Every row gives one point. Any point is a mix of the corners, with weights that add up to 1. It lies inside the corners' shape when no weight is negative. Say inside or outside, and name the corners with a negative weight.

Corners:
(1): [39 42]
(2): [-14 -11]
(3): [35 -4]
Points:
[30 44] => outside (3)
[-10  -9] => inside
[34 -2] => inside
[23 24] => inside
[60 37] => outside (2)
[16  4] => inside

Corners:
(1): [-59   6 -26 -71 -29 -11]
(2): [-57  28  13  40   1 -48]
(3): [-27  68  -9  29  -9 -25]
(4): [-34  20   9  19  27   3]
(5): [-28  -4 -33  34   5 -12]
(6): [ 16 -78  73  18   4  46]
(7): [ 32 -44  30   0  32 -19]
Points:
[-19 -13  42  50  -3  21] => outside (1, 7)
[-17  -8  30   1   4   4] => outside (5)
[ 8 -8  9 45 20 10] => outside (1, 2)
[-16 -36  -1 -11   8  17] => outside (2, 3)
[-15   9  19  37  15  -2] => outside (1)
[-22  35   1  18  -2 -17] => inside

Corners:
(1): [ 13  25  45  -5 -66 -38 -19  14   7 -32 -25]
(2): [ 41  -8 -17 -10 -56 -39  26  37 -28 -48 -24]
(3): [-16 -21 -10  45   3  24   6   5 -22  48 -36]
(4): [-17 -50   1   6  10  15 -60  32 -19  28 -22]
(5): [ 15 -48  21  16  -4  95 -16 -14  -4   8  -8]
(6): [ 45  23   7 -18  12  43 -10 -45  16 -23  19]
(7): [  7   6 -12  34 -37  42 -13 -37 -10 -35  27]
(8): [ 29 -39  17  47  -4  44 -29 -22  -4  52   1]
(9): [ -1 -23  35 -13   2   2 -16 -76  -3  -1  -7]
(10): [-12   0  18 -14 -53 -63  38  50 -23 -12  17]
(11): [  0  -7  36  24 -22 -67  25  52  -4 -47  -6]
(12): [  9  27  61 -22 -42 -51 -13  59 -66 -24  -2]
Points:
[ 10  -5  35  28 -21  17   4   5  -4  -7   7] => outside (2, 4, 9)
[ 21  -7  21  10 -14  11 -13  -7  -8   1   1] => inside
[ 16 -19   1  22   3  18 -16  -4 -22  15  -6] => outside (1, 5, 10)
[ 12  13  20  -5 -42 -18  19  13 -22 -34  -2] => outside (4, 8)
[ 14   0  15  -3 -21  -3   3   3  -8 -10   8] => inside
[  6  -2  12  15 -27   6  -7  -8  -9 -15   0] => inside
[ 10 -20   7  36 -22  21 -18  16 -17  14 -18] => outside (6, 9, 10)
[ 13   6  27  -3 -22 -12  -7  14 -18 -17  -1] => inside
